Rows are points. Each copy is the shape, with its points in the same order, turned, moved and blurred by noise. Some copies are also mirrored. Which?

Shape, 5 rows:
[[-18  10]
 [ -6  -7]
 [ -1 -56]
 [ 38  21]
 [ 34 -11]]
Copy 1, 5 rows:
[[-24  -8]
 [-16   4]
 [-18  60]
 [ 37  -9]
 [ 27  21]]
Copy 1 is: mirrored
Copy 2, 5 rows:
[[-25  -3]
 [ -3  -7]
 [ 33 -42]
 [ 10  43]
 [ 30  13]]
Copy 2 is: only turned
Copy 3:
[[-17  16]
 [ -4   2]
 [  7 -46]
 [ 40  34]
 [ 37   2]]
Copy 3 is: only turned

Shape:
[[ 49   5 -13  39]
 [  7  -2 -18  17]
 [-13   4  16 -22]
 [ -7  19 -14  16]
 [ -9  17  15   9]
 [-45 -13  44  -6]
 [  1 -51 -21 -28]]
Copy 1:
[[ 24  20 -24  46]
 [ -4   7 -25  15]
 [ -3  -4  11 -30]
 [-21  -1  -7  14]
 [-14   8  17   0]
 [-28  30  28 -46]
 [  7  12 -58 -45]]
Copy 1 is: mirrored
Copy 2:
[[ 47   4  34  31]
 [  7  15  13  29]
 [-10  14 -17 -18]
 [ 16  32  -6  22]
 [ 16  13 -22   4]
 [-22  -9 -54  -7]
 [-49  -6  31   9]]
Copy 2 is: mirrored
Copy 3 (7 x 4):
[[ 24  17 -28  53]
 [ 10   2 -22  16]
 [  0   8  22 -16]
 [  6  20 -29  -1]
 [-10  29  -4   0]
 [-51  10  23 -23]
 [  2 -60   5   1]]
Copy 3 is: only turned

Shape, 9 rows:
[[ 26  31  60   4  12  -1]
 [-10  10   5  24  13  14]
 [ 34   0 -19   6  22  42]
 [-18 -24   7  16  -3  -5]
 [ 22  15   3  -5   9 -16]
 [-13  -5 -29 -17   2   7]
 [ -2  -1  -6   5 -18   3]
 [-21 -36 -23  29  13 -12]
 [  1  19 -12   5 -17   7]]
Copy 1 (9 x 6):
[[ 46  27   6 -32  21  20]
 [ 17   6 -24  18  -8   9]
 [ -4 -20 -53 -21  -5  32]
 [-15  13  -8  29  10   3]
 [  6   3 -13 -26  10 -10]
 [-23 -27 -10   8 -12  -8]
 [-19  14  -8   2 -14   4]
 [-25   4 -33  40  15 -15]
 [ -9   9 -14  -8 -26   0]]
Copy 1 is: mirrored
Copy 2, 9 rows:
[[-21  45 -16  29  45   9]
 [ 13  18 -10 -10  -6  26]
 [ 44  -5 -38   6  -9 -14]
 [  0 -14  12   3 -11  30]
 [ -2   3   3  -8  28 -14]
 [  1 -25  -4 -23 -18  -9]
 [  0  -5  13   2 -12  -4]
 [ 26 -32  20 -19  -8  34]
 [  0  14  10  -2 -13 -14]]
Copy 2 is: mirrored
Copy 3, 9 rows:
[[-33  23  22  40  21 -20]
 [  3  -2 -13   1  26  -1]
 [ 45  10  14  10   9  23]
 [  1 -27 -13 -12   1 -21]
 [ -9  22  24 -10   3  -9]
 [  6 -11  -1 -28 -14  24]
 [  1   4 -15 -11 -13  -5]
 [ 24 -36 -15 -40   8 -22]
 [  0  23 -17 -11  -3   7]]
Copy 3 is: only turned

Shape, 15 rows:
[[-11  -5   0   1  -7 -24  -4 -36 -25]
 [ 18 -42   7 -13 -17  23 -17  11 -16]
 [-26  -3   1   4   2  16 -19 -20 -25]
 [ 28 -26  -4 -16   3  25  -4  -1  15]
 [ 11 -21 -15  13  21  14   1  15  20]
 [ 15 -41  -6 -47  12  40 -13  11  15]
 [-17  13  -4  12 -27  -9 -31 -24  -8]
 [ -3  -7 -23 -27  -3   4 -37  -5 -18]
 [-16  13 -18   0 -27   4   9 -11 -14]
 [ 12 -10   3   8  22 -15  31   1  25]
 [ 12   8  21   5  19  11  16  -8  30]
 [ -7  17 -17  21 -15 -12   1 -53   4]
 [ 29  -2  -2 -16   5  14 -22   8 -10]
 [-36  24   1  11 -27 -35 -10 -29   8]
 [ 22 -11  -5 -36   7  34  -8  18  -6]]
Copy 1, 15 rows:
[[-15  -5  33  -8 -15 -11   4  -3 -20]
 [ 21 -47  10 -10  -1  30 -13  12  16]
 [ -2  -8  29   3  20  12  -5  15 -25]
 [ 37 -30   8  -5  13   6 -14 -15  28]
 [ 11 -25   0  16  27 -11  -2  -3  38]
 [ 51 -35  11 -23  31   7 -39   5  33]
 [-26  -3  13  11  -2  10 -21 -14 -32]
 [  6 -25  -4 -22  15  -3 -27  10 -23]
 [-18  12   8 -16  11  18   2 -16  -7]
 [ 12   6  13  14   0 -28   9 -12  46]
 [ 32  13  17  30   8  -9   0 -20  28]
 [-23   5  29   8   5 -10   5 -44 -23]
 [ 35 -25 -13  -1   5   6  -8  -2  -3]
 [-41  25  20  13 -14  -6 -24 -16 -22]
 [ 48 -18 -12 -19  20  12 -15   5  15]]
Copy 1 is: only turned
Copy 2 (15 x 9):
[[-10  -5  -7 -20 -31 -23 -21  13 -13]
 [ 32 -57  16 -18 -13  10   6   6  -5]
 [ -9 -14  -6 -26 -39   5   5  -6 -25]
 [ 25 -47  12 -19  15  -2   5 -19   0]
 [ -6 -39  -4   0  21  14  16 -16  17]
 [ 28 -60  30 -38  23  17   5 -24 -16]
 [-10   6  10 -19 -47 -18   9   2   7]
 [  8 -12  22 -30 -28  22 -18 -15   4]
 [ 12  13 -12 -32 -15  -7  14  12   3]
 [-15 -20 -10   5  40 -16   3   3  -1]
 [ -2 -14   2  11  29 -21  23 -18 -14]
 [-17   7 -19 -23 -23 -43   0 -11  15]
 [ 35 -18  14   1  -3  14  -6 -18  -3]
 [-29  26  15 -22 -27 -33  10  22   5]
 [ 40 -26  17 -24  16  25  -2 -22 -13]]
Copy 2 is: only turned

Shape (18 x 12):
[[ 18 -31  16   1   3 -24 -18  10  35  -5  15  21]
 [  1  10   4 -16  12  -6 -27  20  10  23   6 -13]
 [ 13  -6  -4  14  -2   3  17  35  24  -3 -24  17]
 [ 11  16  24 -30   3  11  -3   8   0 -16   6  27]
 [ 24   4 -25  12 -24  16  -9  -9 -17  32  -9 -11]
 [ 12 -24  10 -24 -16 -23 -14   1 -12 -13  34  28]
 [ 22  15 -36 -29  -3  25  22  -8 -15  22 -12   6]
 [ -7 -22 -17   2 -32  22 -12 -12  18 -12  19 -33]
 [ 30 -17  12 -11 -18  -6 -26 -21 -16  -2  31 -23]
 [ 17   0  12 -27 -36   2  14 -21  10  20  32  -4]
 [ 14 -18  -3 -12  20  16  33  -1  -9 -24 -14  21]
 [ 17  -7   0   9  13  -3 -25  -2  36 -19  26  26]
 [-27   7  -5  -9  19 -22  -1  19  12  -5  14 -36]
 [-22 -14 -15  20 -36  20  -2 -20  27  14  11 -22]
 [  8  10 -18 -41   0   5  -4  11  21  34 -16   2]
 [ 28  13  -9 -39   1 -19 -27  -9   1  20 -22   4]
 [ -9 -37  12 -30  19   4 -18  -3  39   3  34  14]
 [-19   6  20 -26  26 -25  -2 -12 -17  13   9  10]]
Copy 1, 18 rows:
[[ 23  -6 -17   2  32 -17  31  30   1 -17  24  11]
 [  0 -10  11   4  28  -6 -14  -1  13  -4   3  29]
 [-18  27  -3  13   9   8  18  46   0   5   1   5]
 [ -6   7  18 -14  17  22  30  -4 -17 -11   5  31]
 [-11 -10  34  25  -3 -10 -19   4 -11   3   7 -30]
 [ 29 -16  -2 -33  28   7  22   6 -24 -10  30  -1]
 [ -5  22  26   6   6  19 -15  -9 -23 -12 -28 -19]
 [ -4 -15  23 -21 -11 -33  19   3  22 -19   0 -29]
 [ 29 -49  28 -12   3 -23  12  -2 -17 -13  12  -7]
 [ 27   1  51 -18  33 -18  14  -5 -14  -5  -2 -17]
 [ -3  13 -13  -9  -6  26  35   8 -23   2 -30  -9]
 [  0   5 -16   2  16 -25  24  12 -17 -37  26  17]
 [  8   2  -3 -25  -3 -23 -17   1  30   5 -12  35]
 [-10  15  25  -2  -1 -45  16  -2  28  -4  11 -35]
 [  5  17  29  16  33  17 -17  -1  12 -21 -17   4]
 [ 25  -6  28  24  14  26 -16  -5  -4 -27   7  14]
 [ 12 -10 -21 -17  47 -22  35  -7  11 -28   0  10]
 [ 30   3  -6 -12  17   6   7 -37  -7  15   2  30]]
Copy 1 is: only turned
Copy 2, 18 rows:
[[ 25  14 -16  -1  28  17  -4   8  14  17  49   4]
 [ 25 -12  14  10  18 -19  -5   6  30   4  12 -19]
 [ 19  -6 -13  18   3  -7  24  10   5 -21  23  33]
 [ 28 -14  36   9   4  20 -10  -5  -4 -19  24   0]
 [  0 -14 -17  -4 -13 -19  17  14 -15 -10  -8 -39]
 [  6  20  11   1   3  23 -30   2  -8  -5  50 -19]
 [  2 -17   0  20   5   4   2  17 -21 -47 -22 -26]
 [-39  13  -2  12   3  13  25  -3  17  17   3 -18]
 [  2  10  -1  -4  -5  15  -3 -21   6   8  29 -57]
 [ -8   2  14 -20   7  34  11  24   9 -24  21 -45]
 [ 11   6   1  13  15  22  -3 -22 -23 -42   6  20]
 [ 34  15   6  20  22  26  10   9  -6  29  30   3]
 [ 14  33  20  15  15 -17   2 -10  51  -9  -2  -3]
 [-30  14  -7 -15   2   7  32  18  15  20 -11  -9]
 [ 11 -26  -1  18  18  -1 -10  33  20 -26  -4 -14]
 [ 34 -28 -15  15  -3  11 -28  12  18 -15   1 -32]
 [  0   9  15   2  60  29 -18   4  20  16  27   2]
 [ 33  20  22 -18   9   3 -40  -5  11 -18  -1 -11]]
Copy 2 is: only turned
Copy 3 (18 x 12):
[[ 25  -8  -7 -22  28 -28 -10  16  16 -28   7 -21]
 [ 12 -14  -1  -5 -29 -18 -31   6 -14 -22  11 -10]
 [-15   8   5 -30   0 -15   5  -8  14  -2 -21 -11]
 [ 23   2 -34 -19 -11 -14 -16  14   2  17   4  18]
 [  1 -18  37  -1  -8  34 -27   0  -9  -4  -7  15]
 [ 22 -21 -15  -7  32 -17 -12  25  14  -3  35  23]
 [ -7 -13  16  -2 -30  27 -10  33  -6  34 -11  13]
 [-10  18   6   1   3  35 -38  13  29 -28  27  -7]
 [ 28 -11   0   7  13  17 -34  29   4 -37  21  32]
 [ 24  24  20   6   7   7 -24  38 -10   6  29  15]
 [-14  -2 -32  -7   3  10  20  27  15  10 -21  10]
 [ 42  -9 -18 -34  10   0  -5   7  27 -20  12 -23]
 [ -6   0  -9  19 -41 -19  -4   4  14 -35  27 -14]
 [ -5  26  23  13   6  36 -31  -6  14 -15  24 -28]
 [  1 -11  16  -5 -31 -16 -32  31  -9  18  -7 -19]
 [ 29 -32  12   7 -19 -18 -37  29   3   5 -19   7]
 [ 15  -4 -32 -12  16 -13 -20  41   2 -16  30 -43]
 [ 23 -21 -29  34 -10 -20   1  12 -16   0  15   1]]
Copy 3 is: mirrored
